Each row is a point. To make a cloud, some directions were put in groups of two or more. Within a group, all points are equally far from the middle, so they leave a hole (a ring in 2 directions, a hollow ball in 3). The other directions are filled evenly. Then the cloud was stretched, turned, moved and blurred a little. How many holes are there, and how many directions does each take, smallest first?

Cloud (21 x 3)
-0.91; +1.85; +2.34
+2.31; +1.56; +2.47
+1.07; -0.88; -1.86
+2.69; -1.58; +1.08
+2.78; +4.52; +1.25
-0.59; -0.47; +0.90
-0.82; +4.68; +0.74
-1.44; -0.08; +3.70
+1.89; -0.08; -1.11
-0.37; +0.88; +0.84
-1.39; +0.69; -0.40
+3.31; +3.04; -0.43
-2.03; +3.64; +1.49
+1.39; +3.20; -1.93
+1.33; +0.88; +1.75
-0.57; +1.65; +3.54
+1.93; +2.33; -0.93
+2.73; +4.85; +1.46
+1.37; -0.45; +2.20
-1.83; +1.97; -1.51
+3.06; +1.55; +0.56
Holes: 0

Cloud (30 x 4)
+1.33; -2.17; +0.36; -1.00
-1.63; +3.59; -3.08; +1.13
+2.29; +2.83; -3.61; -0.05
-1.07; +0.77; -4.21; +0.36
+2.55; -0.40; -0.43; -2.23
+3.83; -0.82; -1.54; +0.19
+1.88; +3.59; -0.06; -1.97
-1.18; -1.27; +1.08; -1.47
-3.64; +1.91; -1.68; -0.03
-0.57; +1.15; +3.28; +0.57
+4.08; +3.06; -1.28; +1.17
+2.61; -0.74; +0.23; +3.08
+1.67; -0.19; -3.97; +1.10
+1.65; -1.09; -1.34; +3.13
-1.03; +1.86; -2.11; +3.47
+1.97; +0.08; -0.15; -2.58
+3.73; +2.76; -2.48; +0.64
-2.93; -1.27; -1.03; -0.08
+2.87; -0.97; +0.77; -0.96
+3.58; -0.32; -0.88; -1.28
-0.96; +0.46; +2.98; +1.72
-2.52; -0.53; +0.18; +2.40
+1.16; -0.43; -1.34; +3.61
+4.50; +2.02; -0.26; +0.82
-0.68; +0.29; +1.53; +3.57
-1.80; +0.82; -0.56; +3.56
-3.01; +0.50; -1.05; +2.35
-1.80; +1.04; +0.74; -2.40
+4.08; +0.36; +0.10; -0.40
-3.47; +1.94; -0.10; +2.05
Holes: 1 (4)

Cloud (46 x 6)
+2.48; -1.83; +0.41; +2.62; +0.64; +1.01
+4.06; -0.16; +3.65; +1.13; -3.42; +0.90
-2.56; +2.03; -2.13; -0.36; +0.19; +1.05
-2.60; +1.77; -1.79; -2.15; -0.68; +2.06
+2.98; -1.76; -1.18; +2.38; +3.62; +0.87
-1.36; -1.25; -2.13; -1.25; -1.14; -0.19
-3.20; -3.13; +3.35; -0.03; -0.28; +0.17
+0.92; +2.05; +1.37; +0.33; -4.67; -1.17
+0.15; -2.70; +2.03; -3.77; +1.21; +2.54
+0.06; +0.87; +0.16; -1.56; -1.69; +2.99
+2.97; +1.60; -1.54; -0.41; -2.84; -1.08
-1.64; -0.17; -1.86; -2.71; -0.33; +3.39
+0.27; +2.52; +0.29; +2.69; -2.25; +0.69
+2.23; -0.18; +2.39; -2.73; -0.54; +1.18
+1.14; -1.24; +1.66; -4.06; -1.46; -0.01
-1.79; -1.71; +2.03; +2.10; -0.25; -1.34
+0.10; -0.16; +3.01; +3.92; -0.66; -0.62
-0.96; +1.46; +3.23; +0.26; -0.63; -0.31
+0.90; -3.05; +5.05; +0.85; +1.48; +2.41
+3.77; -1.59; +1.44; -2.13; +1.73; +1.89
-0.23; +0.61; +2.28; +2.21; +0.73; +4.29
+0.96; +1.68; -2.41; -3.02; -3.58; -0.63
-0.99; +2.42; -1.20; -4.24; -1.24; +0.73
-1.94; +0.27; +3.29; +4.92; -0.72; -1.67
+2.43; -5.59; +2.56; -1.61; -1.47; +0.13
+0.52; +1.75; +3.61; -3.46; -0.70; +2.75
-0.48; +0.88; +2.26; +3.96; +1.60; -1.15
-1.20; +4.03; +3.40; +0.24; -3.31; +0.11
-2.64; +0.84; -0.45; +1.34; +2.29; +2.49
-0.04; +2.08; +2.13; -0.54; -3.29; +1.69
+0.11; -0.69; -1.14; +4.22; +0.11; -1.05
+0.53; +1.55; +0.66; +2.45; -0.15; -0.68
+1.89; -0.70; +1.73; -3.52; -3.12; +1.07
+1.53; +2.27; +1.43; -2.03; -4.50; -1.52
-0.96; +1.81; +3.21; -1.20; +0.46; +1.90
-2.31; +1.28; -1.51; +1.33; -4.30; +1.57
+4.64; +0.67; +1.91; -0.44; +0.92; +1.31
-1.38; +0.28; -1.85; +2.56; -2.03; -2.57
+4.75; -1.12; +2.51; +0.25; +1.22; +1.33
+0.68; -2.60; +1.09; -2.04; +2.22; -0.50
+0.97; -0.11; -2.06; -1.06; -1.08; -1.94
+2.67; -1.71; +0.19; +2.10; +2.99; -1.37
-0.10; +0.61; -1.88; +1.61; +1.46; -0.29
+0.73; +2.56; -1.71; -3.21; +0.29; -0.59
+0.50; +2.38; -1.71; +1.70; +1.38; +0.71
+1.23; +2.20; -0.24; +2.77; -1.61; -1.11
Holes: 0

Cloud (79 x 8)
-1.51; +1.17; -0.69; +4.55; -3.24; -0.01; +0.87; -1.16
+3.64; +1.62; -1.47; +0.75; +1.52; -0.17; +1.94; +0.24
+2.22; +1.74; +0.01; -0.28; -1.68; +0.45; -4.49; +0.71
+2.15; -0.53; -0.09; +2.10; +1.36; -0.49; +2.25; +1.52
-4.46; +1.40; +1.71; +1.17; -1.02; +1.20; +2.90; -0.53
+2.80; -0.88; +2.49; +0.47; +0.54; -0.11; +2.85; +3.92
-2.22; +0.23; -1.86; +2.24; -1.50; -2.43; +2.32; -0.84
+2.70; +0.86; +3.10; -5.15; +1.34; +1.27; +0.43; +1.11
+3.54; -0.93; +1.46; +0.35; -0.59; -0.68; -2.00; +0.26
+0.44; +1.45; +1.32; +3.14; +2.35; +2.17; -1.46; +4.68
-0.83; -0.19; +3.87; -0.79; +2.52; +2.71; -0.40; +1.72
-1.56; +1.38; +0.34; -1.45; +3.37; +2.70; -2.04; -2.29
-0.89; -3.13; +1.21; +0.39; +0.56; +3.44; -1.04; -1.75
-0.17; +0.67; -1.97; +0.96; +1.03; +2.65; +0.45; +4.45
-0.39; +3.18; +1.40; +0.69; +3.44; -2.22; +0.72; -3.64
-0.50; -2.42; +2.46; +2.11; -0.16; +0.72; -1.62; -0.69
+0.23; -0.80; +0.29; -0.61; +1.10; +1.94; +4.63; -3.64
+1.11; -1.65; -1.31; +2.12; +3.27; +3.36; -0.19; -0.46
+1.89; -0.64; +3.26; -1.07; +2.54; -0.64; +0.17; +3.23
+0.25; -2.88; +3.33; +1.96; +2.82; -1.54; +1.50; +1.31
-1.68; -2.91; +0.53; -2.75; +1.53; -4.49; -0.63; +2.99
-1.49; +1.67; -0.86; +0.54; -1.60; +1.38; -3.65; -1.39
-1.99; -0.44; -2.48; +1.83; -0.25; +0.21; -0.29; -1.52
-2.72; -1.31; -1.87; -1.86; +2.18; -2.47; +0.47; +3.66
+2.81; +1.21; +3.21; -2.58; +5.50; +1.26; -1.58; -0.70
-5.44; +0.44; +2.98; -1.28; +2.72; +0.34; +1.59; -1.16
-1.34; +1.82; -3.22; +6.03; -0.38; +0.29; -1.47; +3.14
-1.36; -0.52; -0.09; +3.30; -1.91; +0.14; +1.73; +1.84
-1.03; +0.26; -0.49; +2.94; +0.35; -3.88; +1.19; -0.46
-1.02; -1.76; -1.25; -1.20; +3.35; -0.12; -1.47; +2.90
+0.61; +2.60; -1.18; -0.85; +2.50; +2.78; +2.40; +2.36
+2.31; -3.17; +2.40; -1.41; -0.98; +0.43; -2.60; -0.78
+0.13; +1.93; +2.05; +2.67; -3.87; -2.12; -0.35; +0.71
+1.70; -1.82; +0.94; +3.70; -0.61; -1.85; -0.41; +1.20
-1.28; +1.55; -2.37; +2.42; -2.72; +0.30; -0.18; +3.37
+0.35; +2.30; +0.15; +2.17; +3.56; +0.73; +0.31; +4.42
-1.47; +4.81; +3.43; +0.69; -0.97; +2.12; -0.95; +0.10
-0.08; +0.69; +0.20; +0.32; -0.41; +0.49; -1.34; -1.41
+0.87; +0.03; +0.59; +3.75; -1.60; -2.32; -2.00; -0.56
+3.18; +1.19; -1.01; -1.27; +3.66; -0.94; -0.51; -1.05
+4.16; -0.59; -0.76; +0.94; -0.80; -0.82; -1.44; +4.60
+1.13; +0.91; +1.87; -3.55; -0.08; -0.85; +1.11; +2.52
+0.67; +1.97; -3.08; -0.52; +1.46; +3.01; +0.40; -0.74
+2.36; +2.65; +0.26; +0.60; -2.21; -0.47; -2.67; +1.19
-0.13; -3.32; +0.21; -1.14; +3.63; +1.62; -0.47; +0.44
+2.50; +0.36; +1.96; +1.02; +6.02; -0.42; +1.19; -1.82
-2.12; +0.29; +1.62; +1.68; -2.15; -1.09; +2.74; +0.64
-0.28; -4.12; +1.75; +1.24; -0.75; -1.76; -2.57; +1.71
+1.88; +1.85; -1.43; -1.61; +3.41; -3.04; -2.49; +1.21
-0.08; +3.15; -1.52; +0.22; +3.63; -0.81; +1.24; +0.82
+0.42; -3.86; +2.54; -1.13; +1.36; +0.55; -0.59; +0.34
+1.94; +0.60; -3.62; +0.09; -0.85; +2.11; -0.02; -1.21
+2.62; +2.15; -1.41; +1.45; +5.32; -1.60; +0.69; +0.46
-2.78; +0.07; +2.30; -1.63; +3.62; +1.70; +0.47; +0.83
-2.75; -0.75; +0.21; +4.52; +1.27; -0.40; -0.55; +3.44
-2.27; +2.50; +1.04; +3.91; -0.27; -4.00; +1.95; +1.36
+2.25; -1.25; -2.15; +0.84; +4.26; -0.32; +1.74; +0.49
-2.00; +2.98; +0.38; -2.77; +0.33; +1.93; -0.58; +0.66
-0.46; +0.49; +0.41; -0.32; +3.35; +0.63; -2.57; +1.93
+4.58; -0.16; -0.34; +1.34; +4.16; +0.00; +0.46; +3.17
+0.20; +3.38; +0.85; +4.30; +0.36; -1.40; +0.66; +1.72
-2.31; -1.44; +0.23; +1.37; +3.16; +1.44; +0.90; -3.11
-2.69; +1.14; +3.00; +4.82; +0.06; -2.21; -0.51; +0.46
+1.93; +0.70; +1.95; +0.62; +2.78; +3.98; +0.74; +0.34
-1.69; +1.53; -0.17; -2.43; +2.74; +2.22; +1.43; -2.60
-3.87; -0.20; +2.66; +3.66; +0.76; +2.30; +1.41; -1.03
-1.47; +3.08; +2.39; +1.42; -1.23; -2.10; -0.98; -2.03
-2.12; -2.52; +3.89; +1.22; -1.50; -0.55; -1.51; +1.16
+2.46; -2.86; -0.14; +2.19; -1.05; +0.76; +0.95; +2.40
+4.26; +2.35; -2.18; +3.71; +3.92; -1.38; -1.12; -0.47
+3.81; +1.07; -2.36; +0.12; +0.08; -1.84; -0.76; +2.33
+0.61; +2.12; -2.67; +0.78; -0.79; +2.50; +1.19; -2.41
+1.31; +2.49; -2.82; -0.49; +0.68; -0.58; -0.83; +1.25
-0.11; -2.37; -0.80; +0.29; +3.21; -2.23; +1.88; +1.83
-2.13; +1.30; +0.71; -1.32; +1.95; +1.60; +0.23; -2.29
-2.35; -0.45; -2.07; +1.15; -0.51; -1.78; +0.28; -2.45
-0.12; +0.03; +4.51; +1.76; -0.01; -0.55; +0.90; +2.60
+0.54; -2.48; -0.36; -3.10; +3.63; +2.14; -0.77; -0.23
+1.80; +2.85; -0.65; +1.90; +4.60; +1.03; +1.46; +0.52
Holes: 0

Cloud (89 x 9)
+1.54; -0.35; -1.81; -3.05; -1.64; -1.35; +1.62; -3.04; -2.40
+3.74; +1.19; -3.17; -0.10; +1.32; -2.17; -0.08; +1.56; +2.64
+2.35; +0.16; +0.87; -2.12; -1.53; -2.94; -3.25; +0.25; +4.66
-2.33; -1.93; -0.32; -2.43; -0.14; -1.32; -2.65; +2.05; -1.51
+2.59; -0.02; -2.34; -1.16; -1.68; -3.18; -3.14; +1.63; -1.68
-1.52; +4.28; +3.78; +1.43; -0.63; +0.62; -0.17; -1.41; -0.65
+2.65; +0.57; +0.03; -0.19; -3.41; +1.86; +0.93; -3.60; +2.22
+3.07; +1.55; +0.18; +4.30; -1.06; -1.60; +0.24; -1.63; +0.32
+0.09; -0.39; +0.63; -3.21; +2.03; -2.20; -2.20; -2.28; -0.87
+0.21; +1.72; +0.31; -1.50; -2.09; +3.32; +0.40; +3.85; +0.98
+0.45; -1.81; -0.85; +2.10; +1.10; +0.77; -2.00; -0.60; +4.80
-0.14; +3.19; +1.77; +0.84; +3.32; +1.15; -0.98; -0.35; +2.48
-0.59; +3.22; -3.85; -0.13; +2.12; -0.35; -0.16; +2.02; +0.34
-0.27; +2.96; -3.83; +1.59; +0.75; -1.88; +1.55; -0.65; -0.22
+1.78; -1.38; +1.57; -3.10; -4.15; -1.89; -3.50; +0.67; +1.44
+0.27; -0.11; -0.05; +0.80; +2.50; -3.45; -1.67; +0.88; -2.16
+1.55; +1.46; +1.74; -0.66; -2.23; -0.54; -5.59; +0.67; +2.13
+1.91; -0.77; +2.27; +1.23; +1.66; +1.64; -2.47; -2.56; -1.02
-1.11; -3.82; +0.17; +1.70; -3.52; -2.23; -2.09; +0.12; -0.59
+1.66; -0.79; -3.58; +0.21; +1.79; +2.30; +1.03; -1.46; +2.17
+0.75; -2.85; -1.05; -1.06; -1.25; +0.25; +2.24; +1.38; +4.12
-3.18; -0.44; -3.74; -1.01; -0.76; -1.49; +0.98; +1.75; -0.96
+2.13; +3.94; +0.35; -2.78; -1.34; +1.53; -1.38; +2.13; -1.06
+1.01; -2.34; -2.98; -1.23; -3.25; -3.18; +0.00; +2.83; +0.08
-0.83; +0.63; -0.16; -3.72; -2.39; +0.11; -3.16; -1.65; -2.03
+2.44; -0.87; +0.83; -3.10; -3.41; -0.17; -3.17; -0.38; +3.95
+3.29; +1.29; +0.24; +1.06; -0.43; -4.01; +0.99; +1.06; -1.45
-0.08; -1.36; +3.25; +1.47; +0.09; -0.63; +3.21; -0.14; +0.14
-2.10; +3.08; +0.21; -4.44; -2.37; -0.15; +0.77; -0.93; -1.15
+1.24; -2.46; -2.96; +1.74; +0.83; -0.76; -3.04; -1.14; +2.27
-0.90; +1.00; +1.16; -2.10; -2.61; -5.01; -1.71; -2.14; +1.84
+0.21; -1.43; +3.91; -0.11; +0.53; -2.39; +0.23; +1.66; +0.96
-1.71; +0.51; -0.38; +1.80; +1.17; +0.18; -4.05; +2.14; +2.90
+1.58; -0.62; -0.46; -0.92; +0.81; +4.19; -0.47; +3.38; +1.09
+1.64; +0.57; +0.89; -3.05; +0.09; +1.47; -4.22; -1.69; +3.29
+1.16; +0.69; -1.34; +0.63; -4.88; +0.22; -1.76; +2.44; +2.49
-0.93; +0.64; +3.13; -3.35; -3.92; -2.56; -0.13; +0.56; -0.48
-1.02; +2.63; +3.08; +1.29; +1.54; +2.31; +1.33; -1.55; +1.24
+2.26; +1.26; -1.06; +2.46; +0.27; +1.13; +2.48; +1.53; +2.28
+2.03; -2.85; +3.30; +1.02; -1.31; -2.78; -0.77; -2.48; +2.16
-1.53; +0.59; +4.34; -2.19; -0.99; -1.48; +1.55; +0.65; +0.93
+1.31; +0.93; +0.12; -3.80; +2.32; -0.18; +0.99; +0.95; -1.89
+1.41; +2.77; +2.30; -0.49; -4.21; -1.84; +1.61; -1.62; -0.35
-1.90; +2.47; -0.30; -2.40; -1.57; -0.83; -2.70; -3.71; -0.38
+3.18; +2.24; +0.91; +0.69; -0.89; +0.29; +1.18; -4.68; +1.05
+0.05; -1.32; +2.98; -3.68; -0.73; +2.06; -1.42; -2.82; +1.96
-2.11; +3.31; +1.23; +2.31; +1.45; +0.44; -2.31; +1.72; -1.06
-0.89; -0.43; +0.13; -0.99; -0.41; -1.46; -2.83; -3.16; -2.77
-3.48; +1.36; +0.67; -1.03; -2.75; +0.13; -1.29; +3.62; -1.38
-0.31; -2.00; +1.96; +2.50; -2.03; -3.14; -2.32; -2.51; -0.38
-2.37; +1.73; +2.25; -0.37; -3.22; -2.44; -2.32; -0.28; +3.72
+1.13; +2.83; -3.64; +1.82; +0.22; -1.64; -1.29; -2.28; -0.63
-3.29; -3.04; -1.00; -1.40; -0.08; +1.63; -1.81; -0.18; +1.70
+3.10; -0.71; +0.01; +1.13; +1.11; -0.26; -2.60; -3.85; -0.40
+0.15; +2.38; +0.63; -2.20; +1.19; +0.47; +0.66; -3.51; +3.94
-1.02; -0.16; +4.12; +1.26; -1.63; +0.46; -2.04; +3.03; +0.51
-2.71; +1.00; -2.91; +0.10; +0.38; -2.79; +0.02; +2.92; +0.23
+1.13; -1.78; -0.23; -3.13; -1.75; -0.19; +1.42; +2.98; -2.18
+1.37; +2.11; -0.28; -1.86; -0.86; -3.87; +2.19; -2.47; +2.35
+3.25; +0.91; +2.97; -1.86; +0.68; -1.01; -0.39; +2.42; +0.05
+2.37; -2.57; -0.22; +3.73; -1.25; -1.00; -2.52; +1.62; +1.85
-2.59; +0.56; +2.05; -1.75; +0.73; +1.29; +2.73; -1.86; +1.45
+3.76; -1.52; -1.64; +0.74; +2.95; -1.32; +0.37; -1.49; +0.73
-2.47; +1.87; +0.79; -3.68; -2.73; -1.82; -2.15; +0.30; -1.95
+1.07; -0.10; -1.39; -0.04; -3.39; -0.71; -2.59; -1.11; -3.25
-1.60; +3.16; -1.61; -2.85; -3.42; -2.43; -1.95; +1.54; +0.79
+3.45; +4.80; +0.63; -0.13; -0.91; -0.42; +0.95; -0.76; +0.90
-2.14; +1.75; +1.86; -1.92; +1.41; -1.03; +1.38; -0.40; +3.23
+0.00; -1.80; +3.73; +1.20; -1.87; -1.23; +2.49; -2.18; -0.70
-2.31; +0.56; +0.67; +1.01; -0.49; -1.82; +1.95; +3.43; +0.31
+2.59; +0.55; +2.57; +0.84; -3.43; -2.03; -2.53; -0.06; +3.79
+2.08; -1.24; -2.63; +1.49; -2.48; +0.25; +0.08; +3.74; -1.51
-3.65; -1.88; +1.48; -0.06; -1.53; -0.27; -0.23; +0.43; +3.80
+1.37; -2.22; -1.66; +2.09; -3.22; +0.35; -2.99; +1.82; +3.08
+1.16; +0.00; +0.78; -1.62; -5.91; -1.16; +0.75; -1.65; -0.65
+2.98; +4.60; +1.78; +0.59; +0.00; -2.11; +0.15; -1.20; +1.65
+1.58; -0.33; +2.80; +0.27; -4.59; +0.56; -2.50; -2.78; +1.67
-2.74; +5.02; +1.77; +1.75; -0.24; -0.09; -1.15; -1.01; +0.02
+0.95; -0.37; -1.57; +0.35; -0.74; -3.81; -3.80; -0.09; +3.67
-1.79; -0.49; -1.00; +1.16; -3.08; +2.16; +2.55; -2.11; +2.00
+3.41; +3.74; -0.08; -1.43; +0.41; -2.09; +1.26; -0.79; +2.70
-1.98; +3.18; -0.34; +1.14; -0.56; +3.06; -3.26; +0.46; -0.42
+2.77; +3.24; +1.17; -0.10; -1.42; +2.12; -3.12; +1.44; +2.37
+0.81; -0.04; +3.05; +0.39; -3.84; -2.07; +1.34; +0.15; -2.05
+1.09; +0.40; +2.69; +0.15; +3.02; +1.68; -0.59; +1.50; +2.36
+4.50; +4.04; +0.88; -0.20; -0.34; -0.80; -0.29; -0.04; +1.93
+4.02; -2.59; +1.59; -0.53; -0.88; -0.17; -1.73; +2.61; +0.18
-1.52; +5.85; -1.33; +0.02; -0.42; -0.54; -0.86; -0.49; -0.69
-3.14; -0.92; +0.81; +3.36; -1.75; +0.06; +1.90; -1.14; +1.55
Holes: 2 (3, 6)
